Rows are points. Each copy is the shape, with its points in the same order, stretched, turned, moved and blurred by noise. Some copies are also mirrored. Which?
(in the rows, 128 means zero)

Shape (7 x 3)
[[211  93 117]
 [ 94 146  75]
 [199 191  78]
 [108 139 119]
 [ 86 128 119]
 [103 118 186]
 [108  86 143]]
Copy 1 (7 x 3)
[[182 122 182]
 [ 54 151 142]
 [148 229 174]
 [ 87 129 114]
 [ 66 112 108]
 [118  93  64]
 [101  69 109]]
Copy 1 is: mirrored
Copy 2 (7 x 3)
[[192 112 121]
 [ 61 137  75]
 [156 222  80]
 [ 71 138 127]
 [ 56 119 120]
 [ 74 106 198]
 [ 89  89 149]]
Copy 2 is: only turned
Copy 3 (7 x 3)
[[192  80 136]
 [ 95 125  71]
 [198 148  55]
 [109 133 113]
 [ 81 133 112]
 [ 98 150 176]
 [ 97 101 154]]
Copy 3 is: only turned
Copy 4 (7 x 3)
[[233 125 168]
 [137 159  74]
 [213 239 115]
 [113 150 113]
 [107 132 108]
 [ 97 123 183]
 [127  86 150]]
Copy 4 is: only turned

Shape (10 x 4)
[[153 185 143  62]
 [166 133 196 177]
 [172 121 141 156]
 [ 53 112 128 101]
 [ 44 109  93  46]
 [167 103 106 161]
 [134 152 164  95]
 [148  80 183 124]
 [ 80  86 110 129]
 [ 88 159 140  59]]
Copy 1 (10 x 4)
[[200 220 103 111]
 [ 81 142  96  46]
 [115 121  84  81]
 [142 139 190 165]
 [206 131 209 201]
 [155  85  71 107]
 [157 184 130  91]
 [134 111 141  45]
 [139  92 148 148]
 [179 201 159 150]]
Copy 1 is: mirrored
Copy 2 (10 x 4)
[[124 162 135  34]
 [190 153 192 141]
 [180 133 129 127]
 [ 54  90 145 121]
 [ 18  73  98  92]
 [176 122  91 153]
 [120 149 155  86]
 [169  84 166 127]
 [ 96  80 110 162]
 [ 63 135 142  58]]
Copy 2 is: only turned
Copy 3 (10 x 4)
[[135 188  98  43]
 [193 184 172 149]
 [179 157 128 144]
 [ 43 142 121 117]
 [ 20 108  96  79]
 [169 129  95 153]
 [143 175 138  83]
 [160 121 165 124]
 [ 84 113 133 150]
 [ 73 173 128  60]]
Copy 3 is: only turned
Copy 4 (10 x 4)
[[169 179 170 108]
 [126  88 208 201]
 [144  88 154 171]
 [ 59 130 135  78]
 [ 79 148 106  21]
 [140  75 117 160]
 [135 141 184 121]
 [126  65 198 124]
 [ 73  91 117  98]
 [112 173 159  74]]
Copy 4 is: only turned

Shape (13 x 8)
[[ 69 124 130  69  71 205 192 189]
 [194 131 182 167 192 132 150 129]
 [110 154 115 116  96 142  84  76]
 [112  86 190 176 157 109 132 144]
 [130 102 164 180 115  82 164 150]
 [145 171 120 149  76 132 109 148]
 [135 110 107  82 103 124 137 133]
 [185  74 155 169 130  79 136 110]
 [141 118  81 128 143  59 188 134]
 [167  91 126 166 147  95 196 107]
 [173 154 226 159 164  85 147  70]
 [140 110 102 167 168 110 185  85]
 [ 77 174 130  91  77 130  18 161]]
Copy 1 (13 x 8)
[[ 56 164 169  95 149 238 184 160]
 [181 118 166 213 179  93 191 140]
 [158 142 122 113  91 147 114  88]
 [104  94 206 200 122 112 166 143]
 [101 112 152 196 101 112 180 167]
 [164 162 109 153 104 176 120 160]
 [131 110 132  88 129 162 173 148]
 [157  63 139 190  94  89 202 130]
 [109 128  90 112 141  62 194 179]
 [120 105 114 183 135  90 216 138]
 [197 153 190 195 110  47 207 114]
 [113 132 108 164 163  80 193 123]
 [156 124 159  83  89 182  46 165]]
Copy 1 is: only turned
Copy 2 (13 x 8)
[[ 62  76  73 120  99 233 205 170]
 [137 153 180 143 194  82 122 147]
 [166 129 103 135  60 161  81  98]
 [ 83  94 171 182 148  88  87 141]
 [ 91 107 141 172 113  62 119 164]
 [165 139 101 139  69 137 103 179]
 [131  78  97  93  88 137 143 129]
 [144  94 170 156 119  38 119 131]
 [103 106  68 116 122  50 141 130]
 [117 112 121 157 148  46 156 124]
 [114 188 215 142 132  60 105 114]
 [123 126  94 167 160  69 140  95]
 [149 102 100  94  26 199  20 158]]
Copy 2 is: only turned
Copy 3 (13 x 8)
[[ 85 152 114 107  82 209 191 185]
 [170 134 186 130 207  70 140 173]
 [138 151 103 101 116 143  72  83]
 [114  99 204 149 128  74 130 146]
 [132 107 163 165  92  69 137 169]
 [161 162 105 155  93 140  78 159]
 [135 111  94  86 115 146 115 165]
 [177  66 162 144 134  64 115 150]
 [108 106  61 132 110  49 137 184]
 [150  85 118 153 147  53 167 150]
 [178 150 194 110 156  23 138 124]
 [123 102 103 157 159  57 154 126]
 [110 172 143  91  73 184   7 139]]
Copy 3 is: only turned

Shape (14 x 9)
[[ 81 124 155 123 178 125 116 151 166]
 [119 126 153 151 158 128 153 118 160]
 [133 129 126 113  91  72 105 119 106]
 [ 88  92 117 123  67 109 130 120 119]
 [191 141  91  85 154 176 119 147 109]
 [109 102 121 138 200 149  83 113 186]
 [152  82 140 100  98 118 144 100  99]
 [ 86 124 136 148 179 116 116 115 139]
 [173 137  78 121 116 152 160 164  50]
 [ 61 132 161 119 184 165 108 118 143]
 [121 139 126  83  99  97 142  98 127]
 [194 106 110  83 144 147 140 194  81]
 [210 147 119 119 110 194 126 194  95]
 [181 127 148 129 135 160 111 150  66]]
Copy 1 (14 x 9)
[[ 87 125  96 124 143 188 122 131 168]
 [141 119 134 135 135 161 177 132 169]
 [111 169 128 140 141  68 110 131 145]
 [ 75 147  93 160  95  80 150 130 141]
 [176 101 163  76 121 140 115 143  73]
 [118  76 133 139 135 191 106 110 177]
 [152 131  95 125 102  82 163 109 138]
 [ 97 124 114 143 156 165 138  97 165]
 [148 130 146 121 147 111 148 149  35]
 [ 99 133 104 115 124 209 132  90 156]
 [ 94 154 128  91 118  87 165 111 156]
 [184 111 102  88 144 112 118 168  58]
 [194 145 157 106 107 149 111 188  55]
 [188 150 138 132 126 137 122 132  82]]
Copy 1 is: mirrored
Copy 2 (14 x 9)
[[ 84 107 145 121 152 137  85 142 143]
 [ 81 112 129 112 101 119 125 127 124]
 [203 131 134 114 124 113 146 119 125]
 [177 109 107 118 115 179 152 116 126]
 [132 145 128  64 152  97 103 114  38]
 [ 68  87 109 101 153 114  69  86 131]
 [175  89 143  94 112 133 175  88  87]
 [ 95 117 118 147 149 113 107 119 139]
 [173 151 102 112 132 112 151 153  14]
 [ 58 131 145 137 169 157  90 100 127]
 [165 149 132  85 131 131 166 117 132]
 [169 107 143  78 154 103 116 160  22]
 [155 148 146  76 100 123  82 146   7]
 [156 131 164 124 125 104 107 111  32]]
Copy 2 is: mirrored

Shape (17 x 12)
[[112 160 181 129 112 164 125 139  68 100 146 138]
 [190 154 139 116 155 145  94 189 146 135  78 175]
 [124 143  68  49 154 105 153  94 111  93  97 156]
 [152 128 111 182 105 163 136 147 155 156 193 139]
 [ 97 157 116 132 126 114 122  96 157 107  83 138]
 [184 171 150 188 185 152 163 142 102 107 110  47]
 [140  69 148 149  83 208 198 152 123 170 117 112]
 [ 99 162  85 170 106 121 128 111  70 138  69 139]
 [122 144 126 152 102 156  96 141  21  75  90 131]
 [126 130  87 139 139 164 108  52 109  70 105 126]
 [102 151 116 154 178  98  42 110 163 133 137  83]
 [179 128 147 130 147 152 154  99 118 107  84 186]
 [116 189 123 169 112 112 105  74 125 103 135 110]
 [127 127 108 181 188  95 131 123 152 141 136 119]
 [137 132 124 116 147 202 129 142 104 202 111 118]
 [142  97 117 142 145 101 120 119 123 164 132  94]
 [136 174 156  46 127 111  53 115 102 130  72 120]]
Copy 1 (17 x 12)
[[143 131 180 165 132 158 177 141  74 100 160 137]
 [197 132 137 142 130 120 112 198 132  90 100 183]
 [166 103  82  49 149  83 164 116 101 121 134 157]
 [101 133 112 191 152 201 108 144 131 141 150 168]
 [142 128 121 134 104  83 144 103 142 115 101 133]
 [180 195 108 205 190 158 174 163  91 119  94  89]
 [128  85 156 174 156 225 150 127  95 178  59 149]
 [111 146 119 143  97 103 124 115  40 142 105 142]
 [150 110 138 163  99 129 148 136   7  89 129 110]
 [169  89  93 153 141 102 140  70  85 105 142 109]
 [123 127 104 179 149  57 108 153 171 117 158  73]
 [201 131 146 128 168 139 130  92 100 100  95 189]
 [126 158 113 164 103 109 135  89 116 113 159  99]
 [105 150  95 162 192 100 115 144 133 116 110 134]
 [163 112 134 169 174 148 131 169  84 205 117 165]
 [111 123 123 132 176 131  94 143 117 144 109 108]
 [214 115 161  85 101  72 133 159 111 139 151 100]]
Copy 1 is: mirrored
Copy 2 (17 x 12)
[[117 171 150  91  83 180 107 134  84  98 136 128]
 [158 133 125  99 164 151 100 199 142 112  65 180]
 [141 127  89  69 166  63 136  75 104 133 137 156]
 [179 141 145 173  90 152  90 173 148 146 187 130]
 [132 140 140 126 128  63  80 105 131 123  95 103]
 [209 182 152 165 147 180 158 157  85 104  94  69]
 [198  79 164 102  56 132 122 215  88 129 160  93]
 [125 136  96 171 103  99 103 114  54 137  92 122]
 [126 135  85 118  74 180 110 110  55  77  91 123]
 [173 122 106 109 132 139  70  63 100 121 121 100]
 [ 92 142 143 179 165 144 105 107 183 160  99  64]
 [199 116 169  88 130 127  86 122  81 114  96 166]
 [142 186 135 156 102 133  89  73 123 149 105 102]
 [153 125 163 199 166 116 133 133 138 143 136 105]
 [152 119 129  98 135 169 118 205  87 185 127 102]
 [151 101 152 156 125 131 159 128 140 168 127 109]
 [ 85 152 121  43 132 141 128 111 141 165  42 141]]
Copy 2 is: mirrored
Copy 3 (17 x 12)
[[ 97 141 138  87 111 167 131 105  83  92 176 154]
 [127  93 129  92 127 149  80 125 174 170 122 210]
 [135 162  86  54 147  77 178 160 154 125  93 142]
 [157 109 117 173 146 181 116 134 126 168 189  91]
 [ 96 169 115 135 123 126 131 157 157 118  87 133]
 [141  83 104 159 150 131 103  15 129  87 116 135]
 [153  63 151 129 100 220 171 100  95 171 109  68]
 [116 169  76 141 131 139 132 128  58 130  79 161]
 [124 130  95  86 108 157 103 130  44  65 120 182]
 [146 160 102 107 174 155 135 164 131  61  88 115]
 [ 71 141 123 143 179  90  45 155 142 127 125  95]
 [162 124 161 108 157 159 163 133 150 113 108 183]
 [119 200 115 162 140 127 102 124 122  94 130 118]
 [112 105 115 178 181  90 118 130 132 139 126 117]
 [117 109 122  80 172 194 117  92  92 188 110 113]
 [137 104 144 134 158  98 105 128  96 162 115  88]
 [ 94 183 148  26 121 104  66 127 132 139  98 159]]
Copy 3 is: mirrored
Copy 4 (17 x 12)
[[139 134 169 146 104 187 110 144  71  87 166 166]
 [205 163 147 160 144 167  96 192 129 146  88 135]
 [127 142  88  58 142 136 115  96  87 138  75 135]
 [168 133 127 196 131 150 188 123 160 130 189 151]
 [ 98 164 131 136 115 152 116 100 144 118  72 139]
 [162 137 155 220 176 161 164 109  56  66 117  70]
 [159  31 180 158 110 179 206 136 143 138 142 105]
 [113 136 105 184  73 167 118  86  72 152  70 142]
 [157 111 111 177  69 201  68 120  38  88 111 150]
 [142 133 103 135 138 193 102  38 115  93  88 143]
 [ 86 188 113 195 159 144  61  90 156 117 147 100]
 [191 118 167 132 151 157 130 112 106 116  67 175]
 [114 192 132 172 105 147 115  62 114  91 127 144]
 [109 137 109 200 179 113 139 106 128 123 118 130]
 [156 108 168 157 144 207 142 122 104 194 147  94]
 [127 103 130 174 143 107 111  98 126 141 143  98]
 [136 187 170  95 101 158  17 124 100 144 113 100]]
Copy 4 is: only turned

Shape (17 x 12)
[[123 141 143 178 188  91 158  83 128 162 168 113]
 [110 173  89 122 109  97 150  71 142 111 130 125]
 [187 165 184 172  75 196 160 162 132 169 122 149]
 [124 126 193 106 112 166 147 204 189 191  90 151]
 [157 143 212 162 110 181 141 182 114 143  89 145]
 [101  65  88  79 106 149  78 169 103 135 101  69]
 [125 123 156 152 127  90 119  91 135 123 143 163]
 [ 76 117 118 101 161 127 169 106 116  96 128 154]
 [118 180 118 193 200 114 156  90 160 124 116 146]
 [136  76 116  88 104 159  93 158 132  41 171  63]
 [139 148 129 111 232  65  85  90 150 152 142 132]
 [114 165  98 148 145 161 141  48 110 120 152 191]
 [170 126 129 151 112 137 129 177 152 145  65 167]
 [135  10 154 121 113 176  99 121 167  92 124  64]
 [169  75 151  68  92 185  84 113 128  77  92  30]
 [164 120 191 146 111 135 169 150 112 140  95 134]
 [182 108 122 135 186 118 178 100 153 144 144 150]]
Copy 1 (17 x 12)
[[107 118 138 166 197 121 190 117  83 140 177 120]
 [109 171  95 110 126  97 160  90  84  98 125  86]
 [179 163 189 211  35 127 159 124 117 156 102 174]
 [143 152 231 141  87 140 132 190 163 158  80 187]
 [174 127 225 208  66 115 135 168 102 125  91 173]
 [144  43  88 115  91 146 104 188 125 136  85 125]
 [ 92 125 149 139 129  77 142 108  97 107 161 150]
 [ 88 139 130 108 135 136 174 168  68  66 133 134]
 [118 179 141 177 214 105 162 100  82  83 129 137]
 [143  76  87 153  59 170  90 166 140  61 174  98]
 [146 109 136  88 249  75 148 130 107 110 184 142]
 [121 179  87 127 131 121 170  87  29  92 148 176]
 [154 137 166 171 100  78 141 145 157 108  62 186]
 [118  25 142 156  79 201 107 122 149  77 131 148]
 [195  30 130 123  48 175 104 113 112  70 111  93]
 [146 107 202 180  76 102 178 153 110 108 101 146]
 [136 122 138 133 161 130 218 124 135  82 153 167]]
Copy 1 is: only turned
Copy 2 (17 x 12)
[[ 80 109 162 144 156 106 135  85 154 194 159 111]
 [149 144 125 126  95  68 126  75 126 168 127 113]
 [142 127 168 158  39 205 119 162  94 133 109 114]
 [149 112 167 121  60 174 110 192 173  77  89 120]
 [135 107 192 154  72 191 121 153  98  91  72 136]
 [152  83  62  60 135 126 116 111 119  78 101  60]
 [114 117 154 146 128  92  92  74 132 137 128 152]
 [118 133 101 100 130 115 169  72 155 127 109 165]
 [127 127 152 184 129 100 168  65 181 184 124 117]
 [149 123 107  71 134 114 145 108  66  36 168  86]
 [139 127 144 139 217  87  90 105 183 161 133 105]
 [136 177  99 155 133 138 134  36 133 188 136 164]
 [188  68 143 164  81 136  97 134 139 100  99 134]
 [154  69 155  60 117 152 137  71 116  36 181  86]
 [208  95 153  39 122 161 142  83  62  51 121  51]
 [139  73 179 116  91 147 129 137  98 132  99 146]
 [149  99 153 133 160 136 137 119 145 169 175 152]]
Copy 2 is: only turned

Shape (18 x 12)
[[ 74 149 108 116 109 155 114 170 147 132 179 121]
 [162 128 106 179 168 139 148 134 170 197 187 128]
 [140 105 162 176 135 125 126 120 155 100 126 128]
 [105 178 163  89 157  91 128 109 108 154 179 125]
 [124 129 150  94 121 127  73 125  89 159 110 106]
 [193  47 120 132  77 137 156 128 114 121 138  93]
 [164 150 145 146 150 121  87 167 115  87 155 119]
 [171 102 118 138  49 162 131 131 129  61 121 104]
 [116 161 104 161 148  90 109 146  58  67  69 138]
 [173 141 141 127 168 157  90 121 179 117 132 114]
 [163 146 182 204 123 122 104 125 120 174 135  80]
 [114  93 135 135  99  92  87 100 116  68 181 149]
 [ 90 123  82 137 124  92 114 114  81 116 145 105]
 [ 92 159 121 154  72 104 120 136 128 114 163 151]
 [111 121 129 175  80  32 110 136 152 100 164 133]
 [ 97 155  76 133 149 126 116 118  95 131 147 173]
 [ 62 135 113 123  80 142 138 117 131 118 179 114]
 [133 130 130 150 106 118 125  66 134 117 144 111]]
Copy 1 (18 x 12)
[[ 99 128 190 158 103 173  98  70 132 133  72  83]
 [157 190 175 153  74 140 119  85  68  63 162 140]
 [168 118 156 145 170 162 142 146  76  90 134 168]
 [116 181 182 161 143  99 206  67 155 147  94 144]
 [141 122 159  87 156  96 156  75 102 196 115 121]
 [196  68 113 122 122 130 107  78  88  79 180 179]
 [145 147 149 126 178 118 152 100  95  81  80  83]
 [199  65  86 155 141 172 100 113  94  95  93 135]
 [ 70  99  49  89 205 169 224 145  83 134 107  70]
 [201 201 169 118 131 159 120 118 107 111 119 131]
 [196 134 179 157 160  82 167  99  13 125 143 126]
 [ 93 122 142 140 227 137 100 104 126  63  77 184]
 [ 55 121 122 103 180 166 157  65 107 126 126 117]
 [ 85 108 136 197 156 146 123 118 111 108  75 123]
 [ 74 124 145 193 245 128 119 148 117  63 134 152]
 [ 55 155 101 107 131 167 147  88 109 109  88 114]
 [ 94 100 175 180 124 186 116  72 135 135  82 143]
 [158 144 131 161 162 168 135 100  98 118 126 182]]
Copy 1 is: only turned
Copy 2 (18 x 12)
[[119 104  23 192 147 112  95 171  89 103 143 139]
 [161  86 124  83 133  49 109 150  49 128 182 106]
 [140 134 175 157 141 150 145 172 121 125 147 126]
 [160 161  87 130  93 116  73  74 112  89 178 175]
 [108 180  97 153 105 109  92 134 172 164 119 147]
 [ 74 141 133  98  98 138 121 215 132 156 149  17]
 [115 110 146 129 163 133  93 194 153  87 152 183]
 [ 88 133 112 153 151 182 127 240 197 123 150  45]
 [122 155 169 149 217 152 105 117 205  79  39 151]
 [131  79 141 133 125 139 126 155 167 147 189 156]
 [150 201 174 112 184  75 107 187 112 162 190 130]
 [115 140 128 220  87 127 112 168 152  42 139 119]
 [100 150 104 186 159  90  87  99 142  80 110  87]
 [149 162  72 180 154 109 117 174 126  50 127 127]
 [114 172 124 163 149  89 163 173 111   7 152 138]
 [159 109  92 169 136  97  81  99 145  76  74 125]
 [130 146  38 219 135 127  95 142 102  93 156  78]
 [143 159 136 173 127 121 117 123 163 107 180  72]]
Copy 2 is: only turned
